Each row is a point. Two turns around zero, p and q, are shown by what they do to some points. Write where each new point lands after one turn and then the other. Backwards means that the second turn is done in reverse. Each puzzle has new turns, and all numbers are rounded.
In the rows, 128 means zero.

Turn p:
[ 99 127] -> [ 99 124]
[149 133] -> [148 135]
[142 107] -> [144 109]
[107 104] -> [110 102]
[142 169] -> [138 170]
Turn q:
[ 97 153] -> [121 167]
[140 131] -> [139 122]
[147 100] -> [124  94]
Where do these land?
q, then p: [147 138] -> [149 125]
q, then p: [ 71 124] -> [ 79 157]
p, then q: [135 111] -> [124 110]
p, then q backwards: [147 142] -> [131 151]
q, then p backwards: [141 125] -> [135 116]

Turn p:
[ 78 109 100] -> [ 89  82 121]
[150 137 129] -> [140 147 121]
[120 159 158] -> [118 154 162]
[139 108 130] -> [148 117 123]
[153 127 123] -> [145 139 113]
Turn q:
[150 126 133] -> [147 140 134]
[125 158 129] -> [114 148 111]
[107 164 113] -> [100 136  94]
[123 149 126] -> [116 139 114]
[127  94 113] -> [145  96 136]
[136  77 155] -> [147 109 180]
Where do these land?
p, then q: [158 128 130] -> [145 145 111]
q, then p backwards: [124 129 165] -> [114 154 151]
p, then q backwards: [ 97  91 119] -> [ 98  96 106]
p, then q: [142 168 103] -> [103 132  86]
q, then p backwards: [120 124 123] -> [121 122 124]

Turn p:
[138 178 158 130] -> [176 142 159 132]
[132 120 144 158] -> [128 113 137 159]
[125 129 146 101] -> [126 129 150 104]
[131  99  93 113] -> [103 119  93 108]
[141 108  86 136] -> [118 116  82 128]
[100 134 141 131] -> [117 149 147 137]
Turn q:
[153 118 160 107] -> [143 105 165 119]
[104 107  95 159] -> [123 125  73 134]
[136 147 120 126] -> [132 149 134 127]
[125 156 104 106] -> [115 164 133 109]
[147 150 171 122] -> [136 126 175 148]
[113 116 147 122] -> [113 106 135 131]
[117 102  99 155] -> [134 120  80 128]
Where do these land?
p, then q: [169 168 122 117] -> [174 135 147  98]
q, then p: [121 103 128 109] -> [103 124 129 108]
q, then p: [ 98 127 120 106] -> [106 157 134 118]
p, then q: [130 117 152 126] -> [123 104 135 136]
q, then p: [122 125 118 182] -> [139 125  83 157]

Turn p:
[119 107 103 107 160  97] -> [123 126 126 113 184 114]
[141 151 126 141 100 116] -> [132 132 125 136  99  99]
[157 125 132 135 124 157] -> [148 109 128 150 113 144]
[139 134 116  99 105 119] -> [155 131 109 110 124 110]
[140 144 114 134 123 172] -> [145 133 108 161 112 150]
[119 130 135 105 152  99] -> [131 143 148 105 157 118]
[ 81 103 169 174 133 135] -> [ 61 121 153 119 109 161]
Turn q:
[163  89 130 161 117 122] -> [147 122 118 185 111 127]
[124 149  99 168 151 161] -> [ 77 153 102 141 127 149]
[ 99 128 125 104 130 107] -> [126 106 137 103 147 110]
[116 106 151 150 120 133] -> [125 123 157 157 131 133]
[127 115 131 112 150 146] -> [136 126 123 124 151 152]
[ 98 114 135 134 148 100] -> [119 115 140 136 164 103]
[160 153 123  99 101 111] -> [159 134 115  98  93 111]
[166 137 152 116 135 118] -> [167 156 123 127 125 122]
[ 99 163 105 109 101 154] -> [ 95 119 134  80 103 143]
Where do these land?
q, then p: [131 118  96  97 142  87] -> [137 104 117 121 177 101]
q, then p: [123 122 121 124 110  99] -> [122 107 132 108 133 108]
p, then q backwards: [112 129 137 115 139 109] -> [113 148 140 119 139 127]
q, then p: [160 144 153 149 152 145] -> [137 161 134 167 107 121]
p, then q: [103 132 132 120 109 163] -> [110 121 120 107 100 153]
p, then q: [169 147 149 145 121 162] -> [136 138 143 167  84 138]
p, then q: [142  95 136 120 154 106] -> [154 127 133 140 169 137]
q, then p backwards: [ 85 137 101 153  96 152] -> [101 101 156 178 116 125]

Turn p:
[ 80  91 163 117 140 132  65  96] -> [ 50 113 111 127 163 118 110 172]
[138 150 154 106  80 162 143 153] -> [133 148 185 139  93 154 131 147]
[148 152 118 130 125 151 149 158] -> [170 144 143 139 117 145 140 131]
[140 113 115 145 118 120 154 145] -> [145 114 125 149 109 128 136 104]
[168 146 116 155 128 152 152 137] -> [168 157 139 153 131 136 136 102]
[121 103 109 128 169  98 105 132] -> [134  95  84 121 151 114 112 133]
[145 135 130 136 113 110 127 123] -> [130 137 132 127 114 113 113 113]
[136 118 128 105 141 119 137 107] -> [123 112 134 106 144 135 119 112]
[109 116 112 144 155 108 154 114] -> [128 106 104 118 141 114 157 103]
[100 116  96 112 122 116 109  98] -> [ 94 124  91 100 123 143 123 124]
[123 168 168 129 117 142 113 146] -> [131 157 162 130 121 109 131 169]
Turn q:
[108 109 109 127  97  70 116 127] -> [126 108  87 151 154  89 111 105]
[110 101 156 134 115 106 140  95] -> [112 104 141 116 127  80 130 110]
[113 110 112 146 134 103 152 143] -> [114 113 119 166 135 113 148 132]
[116 138 114 130 123 162 143 129] -> [126 121 133 135  94 152 127 129]
[146 119 121 100 126 143  84 140] -> [169 126 117 106 146 147 109 142]
[ 83 102 125 176 129 106 141 114] -> [ 86  87 144 164 135 102 123 121]
[173 133 138 139 146 173 130 131] -> [154 156 173 121 118 154 138 143]
[148 164 112 125 130 124 107 118] -> [131 156 121 122 142 155 114 105]
[101 116 140 122 155 112 138 116] -> [100 104 127 115 139 118 151 130]
[152 165 169 101 123 152 110 156] -> [139 177 122  86 115 139 112 162]
[158 151 111 107 130 159 149 139] -> [153 156 124 127  99 160 148 127]
Where do these land?
p, then q backwards: [148  87 150 165 153 145  99 139] -> [122 109  99 172 121  89 110 156]
q, then p: [143 126 130 115 118 100 125  92] -> [118 126 126  91 147 121 117 104]
p, then q: [126 161 157 152 112 137  90 167] -> [113 177 107 160 140 116 102 155]
p, then q: [155 152 120 119 138 163 150 106] -> [120 155 152  92 114 153 144 122]
p, then q: [150 144 137 114 109 132 142 144] -> [139 152 140 109 120 111 111 134]
q, then p: [113 110 136 120 130 133 100 139] -> [138 105 118 138 134 138 109 144]
q, then p: [ 90 105  78 138  92 120 120 108] -> [ 87 127  85 161 142 130 106  96]
p, then q: [121 134 105 106 148  91 152 126] -> [168 113 113 112 128 118 154 108]
q, then p: [106 133 139 124 152 130 174 131] -> [118 110 139 127  96 134 169 122]

Turn p:
[155  92 109 128 115 130 141 143 136] -> [137 105 112 100 103 146 142 127 144]
[153 155 122  89 135 116 119 103  96] -> [178 157 134 115 150 130 107 130 109]
[152 138 109 139 112 112 136 117 150] -> [138 149 111 132  96 145 139 127 123]
[152 126 147 141 104 131 152 136 127] -> [138 127 153 125 101 131 149 115 143]
[140 178 115  76 109 121 104 138 113] -> [158 167 148 107 146 133 125 175  96]
[140 151 141  82 141 134 114 118 143] -> [133 172 133 108 152 129 110 144 141]
[ 78  92 150 173 155 107 125 144 131] -> [ 92  84 105 167 138  85 141 115 143]
[123 127 114 112 106 132 159 116 132] -> [122 136 132  98 105 126 126 114 109]
[ 90 105 143 165 137 147  97 119 124] -> [ 97  90 129 168 134 119  99 129 138]
[ 97 116 129 175 166 149 132 145 127] -> [ 88  92 121 160 154 135 141 104 133]
Turn q:
[106 177 148 168 113 109 116 140 103] -> [154 177 169 154 106 123 123 115 141]
[119 133 105 110 135 131 148 118 163] -> [108 123  97 117 136 114 120 134 157]
[ 98 124 140 137 109 102 128 146 103] -> [122 137 179 143 133 116 128 132 128]
[147 129 115 110 104 154  96 135 130] -> [118 112 121 114  86 145 114 134 111]
[152 109 147 104 134 126 160  78 136] -> [134  89 109 109 155 142 162 103 151]
[157 103  98 150 109 157 127 123 157] -> [148  86  92 137 107 121 113 154 123]
[136 108 171  95 154 154 157 110 155] -> [117 114  99 110 166 174 161 138 147]
[ 95 135 126 144 145 120 104 134  86] -> [115 158 153 162 130 121 124 106 101]
[152 114 105 133 130 115 103 136 159] -> [143 113 111 109 129 120  86 136 114]
[119 146 126 129 146 111 140 161  89] -> [122 169 151 125 133 103 149 129 107]
Where do these land?
p, then q: [135 137 141 108 147 145 146 129 145] -> [111 147 110 120 133 142 128 115 152]
p, then q backwards: [137  97 119 150  98 117 146  91 152] -> [140 164  97 126 102 154 101 106 129]
q, then p backwards: [168 139 114 145  93  99 121 128 118] -> [142 106 141 114  91 111 145 114  92]
q, then p: [116 141 107  96 115 103 159 148 112] -> [119 153 123 116 128  73 142 133 121]
p, then q: [136  89 165  96 131 132 151  95 105] -> [132 101 129  86 143 156  95  90 138]
p, then q: [129 126 119 161 135 136 153 156 100] -> [132  99 120 149 155 129 166 129 128]
p, then q: [113  97 106 130 155 158 102 131 107] -> [105 113 108 146 150 140 109 133  84]
q, then p backwards: [144 136 169 110 113 114  97 155 144] -> [158 138 116  95 105 171 125 124 122]
p, then q: [113 153 122 131 103 153  97 159 122] -> [124 153 152 144 136 146 146 166 107]
q, then p: [ 94 149 145 140 164 157 106 111 158] -> [ 94 136 125 161 138 180 116 134 105]
q, then p: [124 144 102 140 154  94 129 104 143] -> [146 157  86 149 132 130 110 133 122]

Turn p:
[124 134  93 120 105 114 114 128 105 127 144] -> [119 126 121 106 104  99 135 146 129 137 105]
[ 85 127 118 111 119  97  95 133 120 121 139] -> [ 87 128 136 101 142 110 150 137 128 122  95]
[123 119 157  99 131 106 141 119 126 164 171] -> [137  91 132 100 170 106 136 129 105 142 147]
[115 129 135 150 152 146 164 101 113 137 131] -> [134 124 105 136 133 142  98  97  95 141 130]
[146 124 136 142 130 151 135 118 141 126  92] -> [144 129 134 166 119 147 113 117 140 120 131]
[152 131 123 127 152 158 130 145 143 101 117] -> [143 160 117 137 122 149 127 118 160 128 148]
[134 113  96 146 123 128 107 151 156 124 127] -> [117 138 112 129 115 125 125 155 153  91 131]
[123 125 121 121 119 132 135 158 124 130 105] -> [128 131 124 139 127 150 138 155 137 137 116]
[111 128 117 103 136 100 116  92 104 151 137] -> [116 113 126 124 149  81 129 117 114 147 101]
[144 150 125 137 121 116 136 148 159 108 115] -> [114 137 132 147 105 140 150 137 138 119 158]
[112 143 138 125 129 100  96 128  93 156 148] -> [113 136 155 105 148  93 122 146  99 142 112]
[136 137 150 136 117 172 141 119 145 118 118] -> [140 118 143 135 113 164 106 106 144 130 144]
[159 104 154 147 131 144 154 125 135 101 118] -> [171 132 126 142 118 158 135 105 123 107 144]
Turn q:
[131 115 125 131 132 128  99 105 136 153 143] -> [143 105 156 132 119 123 126 126 133 122 156]
[ 91 140 122 149 113 122 114 129  93 117 130] -> [113 149 138 120 116 122  95  97 142 149 123]
[128 161 118 141 133 102 111 110 140 144 144] -> [148 131 136 123 124 120 139 117 174 127 148]
[134 101 120 103 142 146 152 149 169 105 124] -> [ 99 114 115 128 158 155 148 154 105 100 121]
[107 134 155 153  95 123 130 134 118 126 129] -> [114 160 142 137  97 118 115 129 136 133 112]
[137 105 129  99 169 140 154 160 145 129 129] -> [123 125 110 135 172 154 138 162  99 126 139]
[122 128 164 114 138 149 146 129 118 100 115] -> [125 153 131 143 148 126 134 122  94 124  98]
[115 133 150 135 116 133 124 158 113 121  89] -> [117 151 109 141 127 104  94 135 118 124 105]
[146 118 114 120 122  85 113  91 126 135 137] -> [151 120 130  95 103 120 146 110 130 117 162]
[128 135 111 144 119 122 142 113 117 159 133] -> [128 118 128 126 109 116 139 129 144 161 141]
[141 145 106 106 114 129 117 121 129 148 148] -> [149 103 140 100 128 129 132 138 148 137 124]
[110 151 124 155 113 139 119 111 114 123 103] -> [115 128 127 141 117  98 116  97 145 137 110]
[174 100 127 115 158 147 144 156 146 104 139] -> [138 110 101 143 147 179 142 148  97 108 123]
Where do these land?
p, then q: [128  94 141 134  95 136 134  90 133 114 113] -> [117 112 121 139  99 121 141 106  87 103 119]
p, then q backwards: [132 120 126 104 121 143 110 142 138 129 115] -> [125 157 122 130 125 132 124 137 146 138 145]
p, then q: [122 129 163 142 113 136 157 147 124 127 116] -> [135 115 141 154 126 140 116 133 104 151 103]
q, then p: [139 100 141 147 149 132 111 135 120 140 113] -> [137 147 131 104 110 113 114 136 110 107 120]
p, then q: [131 144 119 104 151 132 154 123 123 141 116] -> [130 109 129 140 122 123 132 136 148 151 159]
q, then p: [106 128 114 136 144 139 147 129 135 142 114] -> [106 127 107 125 149 127 118 135 109 120 128]
q, then p backwards: [132 140 109 137 131 142 127 139 102 126 111] -> [117 126 111 118 138 146 142 107 118 142 125]
q, then p: [140 109 113 144 148 133 146 136 139 126 225] -> [164 105 130 101 136 184  67 121 149 143 161]
q, then p: [134 146 126 145 136 142 114 101 115 139 137] -> [145 109 136 144 130 115 118 119 116 105 142]
q, then p: [136 135 130 138 149 133 118 142 148 121 124] -> [124 149 114 128 118 135 120 118 134 109 137]
q, then p: [141 141 117 116  57  99 111 117 128 142 113] -> [126  91 148 134 118 121 189 149 158 125 117]
p, then q: [100 139 124  99 146 126 125 147 129 134 138] -> [118 128 133 127 167 119 130 144 136 142 148]
p, then q: [122 139 141 118 123  73 110 116 130  83 129] -> [109 177 126 117 126 110 172 117 114 150 116]
